Every row gives one point. Before rounding, the points of a table are all equally far from one centre. They may lie mostly on one side of it. Write the centre, to within rounding.

Points (8 x 2):
[[-17  62]
 [ 28  -9]
 [-62 -24]
 [ 31   0]
 [-18  62]
 [ 11  51]
 [-14  62]
 [ 26  34]]
Centre: [-21  10]

Points (11 x 6):
[[ 32 -35 -15 -29  65  13]
 [ -8 -34   0 -36  50  44]
 [ 56   2  16 -64  54 -11]
 [  1 -72  58 -21  10  21]
 [ 38   1   1 -22 -58 -35]
 [ 57  -3 -20 -21 -23  73]
 [ 41  -6 -35   3 -33  56]
 [ 56   7  62 -69  32  39]
 [ 36   9 -21  56  11  -5]
 [ 44 -28 -36  21 -31  33]
 [ 55  11   8  45 -52   4]]
Centre: [32 -3 26 -8  3 15]

Points (13 x 9):
[[-40   5  22  56 -39  52  80   7  24]
 [-20  41   4 -28 -39  48  24   5  -2]
 [-40   1  14  20  49  17  85  -3  64]
 [ 16 -13  20  67 -36   3  63 -28  16]
 [-22  28 -11  93  -5  15  33  33  -4]
 [-10  -6  45 -15 -43  56  31   2  14]
 [-16 -24   9 -10 -20  53  91   3  21]
 [ 24   5  31  70  12  49  35 -17  -6]
 [-23   1  30  30 -56 -25  49  19  66]
 [ 26  47  65  45  14  32  66  16  37]
 [-28   6  35  21  -7  40  92  20 -21]
 [ 19  39  15  -8  46  44  82   4  43]
 [-25  61 -32 -24   3   1  31  20  -1]]
Centre: [-7 14  7 22  1 14 39 12 28]

Points (18 x 14):
[[ 20   9 -13  15 -21 -18   5  43  45  21  -5  14  23 -53]
 [-42   7  53 -28 -46  27 -30  42  66  64  37   5  15  18]
 [-35  18   3 -67  11  20 -30  21  -9  60 -28  49  29 -69]
 [-24  -7   4 -33  40  56 -15  -3  -3  16  42  13   7  13]
 [-11   2 -47 -67   3   0  17  37  63  21  25  53   2  24]
 [-17   8 -38 -51 -66  11 -59  10  61  -6 -14  47  41 -23]
 [-46  -4 -28 -12 -22  32 -50  48  26  28  23  57  69   0]
 [-43  -2  29 -24  16   7 -75  -8 -34  -5 -17  39  26 -29]
 [ -6  25  56 -40 -18 -51  32   1   0   3  41  15  -4   8]
 [-30  47 -58 -40 -43 -42 -26   0  15  35 -65  49  23 -10]
 [  5 -35 -57 -25 -49  21   6 -39  45  37 -22  27  51 -13]
 [  7  12  -5 -41  -7  13   0   3   6 -23 -83  63  24  -2]
 [ 15  48   2 -19 -65 -38  35  23  48  36  -1  53   0  39]
 [-48 -33 -14 -16 -15 -17  11  21  19 -33  -8  93  18 -34]
 [-18 -17   8 -58 -28  27 -82 -23  23  31 -17  66 -53   9]
 [-42 -12 -29 -69 -17  28 -66 -19  77  45  13  25  31 -14]
 [-13 -35 -29  15 -52 -17 -21  29  30   8  -3  66  13  66]
 [-85  19  16  -2 -20  32  32 -20  22  95 -15  57   6 -25]]
Centre: [-30   0  10 -29 -25  -4 -12  -4  21  35  -9  40  11   4]

Points (24 x 20):
[[ -3  33   2  21 -34  23  29 -33   9 -32  29 -24 -26   9 -71  14 -42   1
   -5  -2]
 [-10  55 -25 -10  -7 -61  -9 -37  -8 -73 -25   5  17  22 -33 -39   5   0
  -34  -9]
 [-15  33 -27  -8   2 -51  12 -35 -26 -95 -16  -6 -23 -25 -52 -40 -16  28
    0  38]
 [-43  10   8 -22   0 -28  19 -29 -27 -87 -20  -2  -2 -43   6 -58 -53  10
   -1 -16]
 [-35 -34 -10 -34  33 -15   3 -43 -28 -56  12 -27  22 -45 -41 -38 -29  73
  -22  36]
 [-12  11  36 -16  19 -28  50 -77  19 -62 -25 -24 -10  -3  -1 -54 -35  48
   21   7]
 [-12   0   6 -67   1 -68 -25 -12   1 -36  21  -4 -14   1  -7 -68 -14  19
  -19  -6]
 [ 31 -26 -13 -12  30   0  -7 -41 -39 -50  30  21   9 -15  14 -31 -55  42
   12 -40]
 [-48  19 -20 -66  10 -23  38 -48   1 -42 -35  -3  11 -34 -17 -42 -27  14
  -49 -11]
 [-11  -9  -1 -26  32 -72  37 -69 -15 -65   6   4  10 -32 -22  18 -27  -9
   19   0]
 [-16  50 -12 -36  16 -41  10 -59 -13 -37  16  21  26 -32 -69 -68 -25  26
   -3  39]
 [  9  -6  18 -45   9 -47   3 -41  -8 -48 -11  26 -53 -47  -2 -17 -10  -4
  -36  30]
 [-19  19 -28 -33  -1 -50  18 -83 -54 -43 -11   6 -43   3 -29 -69 -31  -3
  -16  11]
 [ 37  21  -3 -43 -14 -31   8 -27 -30 -53  -5  41  23 -39 -27 -56 -42  27
  -24  47]
 [-37  16 -22  20  34 -38  24 -48  -6 -59   2   7   7 -13 -62 -49 -28   1
   51  17]
 [-41  57   8 -23   0 -35  19 -39 -40 -26 -19  21 -15  -6 -13 -49 -13  10
   14  75]
 [ 21  19 -30  -1  25 -64   2 -56 -19 -51 -11 -35   8 -26 -47 -43  -3 -15
  -33 -27]
 [  2  52 -29 -12  32 -27  30  -8 -16 -85  17  16  -2 -12 -34 -31 -17   0
  -13  38]
 [-26  31 -29 -42 -26 -82   9 -41 -26 -41  32   3 -43 -23 -22 -13 -28   4
  -14  -4]
 [-61  49   6  30  18 -52  31 -30  16 -64  19  -4  -9  -8 -13 -42  -3  22
  -15  37]
 [  9  -3  -9  -2  15 -55  -5 -85 -37 -86 -18  -5 -20   4  -1  -8  12  14
  -15 -21]
 [ 17  81  20  -7  23 -47 -30 -26 -11 -12 -16 -15  -8  15 -37 -19   2   1
  -18  -6]
 [-15  30  -2  -3  52 -20 -11 -48 -44  11 -11  33 -27  -2 -56  27  -8 -14
  -15  16]
 [-12  20  11 -21   7 -35 -34  -5   4 -45  -1 -11 -45 -35 -25  10 -43  -9
  -17  36]]
Centre: [ -9   3   5   0   0 -21  15 -36 -20 -17   2   2   4  -3 -22 -20 -19  27
 -13   6]

Points (29 x 24):
[[  6  -7  31 -20  37 -18  48  12  53  17   8  21 -15   2   9   5   2 -24
   15  15  13  12  73   8]
 [ -2 -43  13   4   9  39  34  -3  73 -18  27  31  20  11  14  23  10  12
    6  43  29   7   9  -1]
 [ 11  -7  -4   8  25  48  -8   7  40 -30  10  11 -47   2  24  -7  -9 -36
    1  57 -33 -23  16   0]
 [ 23  -2 -11 -10  43  30  50   6  17 -13  21 -29 -10 -10  47  36 -24   2
    3  22 -43 -25  16  13]
 [ -5  16   5 -32  42  21  27  -9  26 -12 -35 -11 -13   7  45  30   4  -4
  -59  24 -40   6  24  10]
 [ 21 -52   2 -15  29   8   4  18  32 -25 -13  23 -10   1  31  -6 -17 -10
   11  28 -43 -32 -17 -24]
 [  2   9 -17  30  41  36  57   5  22  -6   5   7 -37   3  17   0 -20 -17
   -5  42 -38 -23   9   6]
 [-25  -3 -22  14  25  26  29   7  61 -10 -28   6   2 -38  32  -4  -7 -12
  -15 -22 -14  13 -25 -24]
 [ 28  13 -20   3  47  34  24  -2  76  10  -8  34  13   5  20 -29 -20   4
    9  26  12  28  17 -11]
 [ 33  48 -20 -16  47  24  42 -25  23 -20   5  -2 -19  -3  56  39 -17 -11
  -19  15  18  -5  11   2]
 [ 22 -16 -27  38  73  29   9  17   9 -21  -2   6 -18  16  23  12 -25 -29
   22  32   0 -14  19   3]
 [ 19 -24   9 -16  44  22  13 -13  78 -22   6  18  16  18  44   4  11  33
  -10  22 -25  44  -7  10]
 [-15 -20  -3 -50  26  47  12 -12  55  -9 -22  10  28   2  34   6   9   6
   -7 -12  16  19  16  43]
 [ 45 -48  15  19   9  14  -8 -25  58   4 -21   0 -21 -25  -4 -16 -16  -3
    7  15   5 -20  15  -4]
 [ -8  27  -5 -19  44  19  41  30  40  -9  37 -24   7   9  26   4 -17   2
  -22  46 -22  -8  -2  27]
 [-10   7  28   8  11  43  24  13  28  -7  11  43 -41  -8  -2   3  -3   9
  -22   2 -20   3 -14  21]
 [ 44   1  21 -41   9  -7  45 -14  61   6 -22  -7 -33   7  15   1  25  11
   18  18 -27 -18  14  10]
 [ 11 -14   9 -22  27  20   9  11  73   7  -3  -5 -40  -6  33  -6  -5  -5
  -17  62  -8  -7  19 -42]
 [-15   2  21   0  44  43  -1  -7  57  -6  12  -9 -26   3  31  41   0 -11
  -41  50 -40  -9  16 -17]
 [ 10 -40   6  -1  18  47   4 -15  40 -39 -32  -6   2  38  19 -30 -10  18
   11  17 -12  -4 -12  17]
 [ 20  -9  26 -25  38  -2  16 -11  42  17 -10   4   3   7 -22  31   6  13
   33  23  -3   3  -9 -32]
 [  7 -36 -29 -16  30  21  50 -30  53 -25  21  24  21  15  24   6   5  26
   -2  12 -32 -35  34  26]
 [ 44 -51  26  23  38  14  30 -11  78 -26 -33   0  -9  -4  12  29   9  15
  -25  29   0 -17  11  28]
 [ -8   4  21 -16  48  11  56   2  95   0  -4 -18 -27  44  19   8 -15  -1
  -11   2   3  18  22  -1]
 [  4  -4 -21 -21  14  -3  14 -21  50 -33 -27  32 -13  13  -5  19 -11 -18
   13  41  -6 -22 -18 -44]
 [-14  10  20 -20   1  32  18   4  44   1   5  20  11  -2  20   1 -15   3
   13  71 -19  20  14  30]
 [-15  12  23  -6   5  32 -11  43   8 -14   1  -5  12 -15  37  13  11   6
   -6  27  27  -4  52 -10]
 [  1  -7  19  17  64  39   3   6  39 -17  11 -25   8  26  10  26 -37 -27
  -14  34  29  13   6 -10]
 [ 10  12 -27  -5   7  10  24 -16   8 -37  -3  46  36  -4  14 -18   9   5
   27   4   7  17  18   2]]
Centre: [  2  -1   4   3  29   3  12  -4  46 -16  -5   6  -3   3  29  11   0  -3
  -2   9   1 -13  17   7]

Points (30 x 24):
[[-19  -2 -49   9   4  18 -16  19 -27 -20 -56  39   2 -28 -37  53  27   7
  -11  48 -41  -7 -25 -17]
 [ -3   6  24 -17   4  24   5  31  -8  32 -21  22  81 -49  10  51  31   1
  -27  31 -26 -34 -28 -10]
 [ 11  32 -49 -48 -12  19 -15  -2 -46  20 -59 -10  47  42 -29  16  -7  27
  -22   1 -53  17  62 -16]
 [-19  41   2 -27   5  27 -61   9 -26  -6 -13   4  44 -52  -5  69  10  17
  -18   5 -55  28 -43 -21]
 [-11  -8   4 -17 -11 -26 -45  22 -27 -20 -32  17  45 -29 -14  69  68  -5
  -31  27 -18  -8   5   4]
 [ 11  21 -42 -39 -10 -58  -5  -6 -26  -2 -46  31  45 -59 -42  41  17  40
  -25  34 -73  -2  -8 -19]
 [  3 -17  -1  -5  30   9 -33  -3  14 -27 -38  54  57 -74  17  55  30  33
  -36  26 -50  11 -22  29]
 [  1  41  -5 -22 -29 -37 -22  -9   1 -24 -71  37  49 -49 -15  69  19  41
  -39  31 -14   2 -23  16]
 [-10  19 -33 -18   4 -30 -24  21 -48 -49 -13   7  23 -73 -25  56  18   6
   16  30 -39  37 -28 -14]
 [ -6 -23  18 -17  -7  19 -86  -4 -11 -32 -71  73  16 -39 -22  51  15  58
   11  10  -9   9 -27  18]
 [-19  38 -41  26  -1 -49 -30  29 -31 -34 -10  54  48 -15 -42  -4 -16  22
  -21  18 -72  54 -42  -1]
 [  9  48 -67 -28 -31 -38 -56  -3 -39   7 -59  20  71 -41  18  45   3  48
  -15  22 -45  32  25  -4]
 [ -9  21 -66   1 -10 -21 -35  18 -13 -43 -60  40  35 -55   0  59  15  30
  -17  21 -47  29  -8 -25]
 [-33  41 -13  10 -24   4 -20  32 -43  -9 -55  30  63 -53  28  60  17  24
  -16  39 -28  26   8 -16]
 [ 13  21 -34   9  -8   5 -12  57 -30 -28 -22  39  19 -82 -37  38  18  10
   48  17 -17   5  30  38]
 [-24   3 -21 -13 -27  -8 -12 -36 -53 -35 -47  13  47 -23  21  33  33  46
  -59  42 -78   5 -11 -17]
 [-16  46 -32 -25  29 -16 -64 -13 -58 -30  -9  41  25 -47  -2  21  49  28
   -3  -2 -34 -30  14 -40]
 [ -9   8  -6  32   5 -36 -45  35 -25 -41 -44  38  53 -53   7  44  21  11
   19  35 -63  18  15 -25]
 [ -6  -9 -33  -7 -25  32 -32   5 -91 -17 -38  19  41 -30 -32  45  26  13
    2  58 -55  19  -9  -2]
 [ 12 -10 -38 -40 -16  -4 -33  28 -18   6 -45  51  86 -12   6  80 -14  26
  -48   3 -64   0  -9  -5]
 [ 34  19 -40 -38 -12 -19 -60 -13 -22  17 -46 -22  34 -21  14  68 -16  18
  -12  49 -47  -7 -16 -43]
 [-29  -8 -24  19  13 -17 -23  -7 -59  20 -59  31  21 -73 -56  12   3  18
   -2  38   0  24 -31  -3]
 [-35 -28 -41 -59  14   4 -46  22 -26  -5 -51  46  85 -51  18  62  14  47
  -30  32 -37  -7  17  -4]
 [ 12  50 -17 -16  12 -25  -3 -12 -14   7 -22   2  95 -78 -10   5  18  13
  -11  44 -43   2 -39 -31]
 [ -4  14 -31  11 -21 -11   1  -2 -69 -27 -73  24  65 -39  10  48 -25  75
  -35  37 -26  42  28 -19]
 [ 33 -15   6   0  19   6 -20  47 -21  27 -80  19  40 -50  12  43  20  38
  -16  -3 -73  14   1 -30]
 [-35  11 -24 -17 -54 -27 -52  32 -11  13 -62  69  52 -59  -6  45 -11  28
   -4  16 -42  20   2 -24]
 [-23  23 -30 -25  21  13 -19   8 -35   1 -68  24  40 -44 -37  46  54  68
  -18  14 -50  28 -24  -6]
 [-24  19 -13 -12 -27 -18 -76 -14 -51   1 -71  71  46 -49   9  31 -14   6
   28  -1 -21 -24  10   9]
 [-12   8 -13 -34 -17 -30  16  55 -61 -17 -52   8  -4 -65 -19  67   8  47
   -7  22 -43 -10  -9  25]]
Centre: [  5  -5 -12 -17 -10  -2 -29  17 -14 -12  -8   6  37 -14   0 -19 -18  57
  -3  11 -16  -6   0  12]

Points (27 x 24):
[[-19 -34  55 -34 -23   3  36  -5   6 -12 -21   4  29 -72  21  -1 -11 -28
  -12 -16 -27 -19 -62 -29]
 [ -7   0  54  -1  17  23  -2   0  16   5   9  20  25 -58  -8  -6 -44 -11
  -45 -39  44 -26 -79 -21]
 [ -1 -21  38  -9   9 -24 -22  28 -56 -37 -12  13  23 -40  -9 -22 -57 -20
   13   0 -43 -34 -16 -44]
 [-39  10  -2  36 -16  34 -10  14  12 -20  -7 -12  54  -7  52  19 -16   7
  -63 -26  13 -94 -51 -45]
 [-23  11  27 -33  20  52  71  10  22  15 -22  19   0 -50  69 -35 -62   0
  -32 -16   4 -40   2 -36]
 [  7 -16  27 -12   1 -33   0  31  -4 -47 -49  47  42 -31  18  27 -42 -14
  -64  -8  -4 -48 -43 -33]
 [-31 -11  69  18 -35 -13  11  21 -11 -23   3 -19   7 -71  27 -14 -23 -52
  -52   2  46 -68 -31 -14]
 [-39 -20  39 -10   8  53 -29   6  13   1 -30  15  33   6  -2  -4  13 -22
  -52  -6 -18 -74  -9  36]
 [-41 -12  62 -45   9   0  -5   2  24 -32   7  28   8 -10   7  38 -40 -45
  -79   7  33 -17 -28 -26]
 [  2 -38  61 -22 -51  25 -22  17  10   9 -15  45  10 -46  22 -16 -24  -6
  -19 -18  -6 -68 -56   6]
 [-13   8  59 -54 -26  -1 -23  31 -17 -20   4  -7  26 -39  35  16 -21 -37
   17  28 -22 -55 -52 -52]
 [ 47 -44  44   2 -10  20  24  10  18  -9  -3  38  25  20  -1 -30 -59   4
  -49 -16 -42  11   8  14]
 [-26 -12  61   6 -11  54  -3 -10   8 -18 -47  17  20 -51  23 -22 -19 -47
  -95  15  30 -57 -20 -28]
 [-30 -17  20  -3  22  12 -47  26  14 -15 -37  63   3 -43  19   1 -28 -53
   -3  -1  -6 -66 -59 -41]
 [-41  10   8   7   0 -15   0  47   5  -5 -16  25  71  -1  48  -7 -42  -3
  -64 -26  12 -87 -38   4]
 [-44  -7  48  -5  -7   3  -1   2 -46 -38 -40  50  39   1  26  -8 -50 -35
   -3 -60   8 -11 -36  -1]
 [ -4  17  35  51  48  -4 -24   6  26 -26   5  33  12 -52  12  15 -39  18
  -69 -23 -15 -43 -40 -48]
 [ -9 -12  20   9 -24  30 -23  10 -13  15 -75  24  20 -21  13  22 -37   1
  -38  -8   5 -83 -46 -49]
 [ 14  35  64 -56 -31 -14 -30 -23 -28 -21  -2  20  21 -16  44 -10  -9 -35
   -8 -26   3 -52 -62 -42]
 [ 11 -31  27   4  32  63 -47  44  33   9 -15 -12  12 -36 -10 -24 -58 -55
  -21   3  10 -40 -26 -25]
 [ 42  13  30 -14 -13 -12  -8  34 -22   7 -39  10   7 -37   4 -28  25 -12
  -85   7  16 -11 -22 -26]
 [  6  -6  44 -40   5  33  -8 -39 -15  16 -14  46  21 -11   9 -24 -25 -47
  -15  -3 -24 -37 -91   3]
 [  0  29  42  17   8  -7 -39 -47 -11  27  15 -10  -1   4  16 -14 -21 -60
   -6  13   4 -40 -51  53]
 [-28  23  22 -28 -73  12  15   6 -39   6  28   6  -2 -17  31 -33 -41 -43
  -65  19  20  13 -13 -50]
 [-20   1  36  -7 -38 -23 -10  28   7  11   8  14  67 -42  43  -7   2  -7
  -36 -12  13 -50   1  15]
 [  7  22  56 -11  -9  64  -3 -25 -22 -22 -12  47   4 -47   7 -45 -20 -79
  -38  36   7 -39 -31 -43]
 [ -4  20   6 -35 -26  49  -7  47  19   6 -23  10  30 -42  45  30 -58 -16
    3  -6 -15 -73 -41 -31]]
Centre: [ -9  16  28  12  -5  13   7   9  14 -27  -9  -1  -7  11  30 -29 -31 -15
 -23   9  -5 -30 -29 -20]
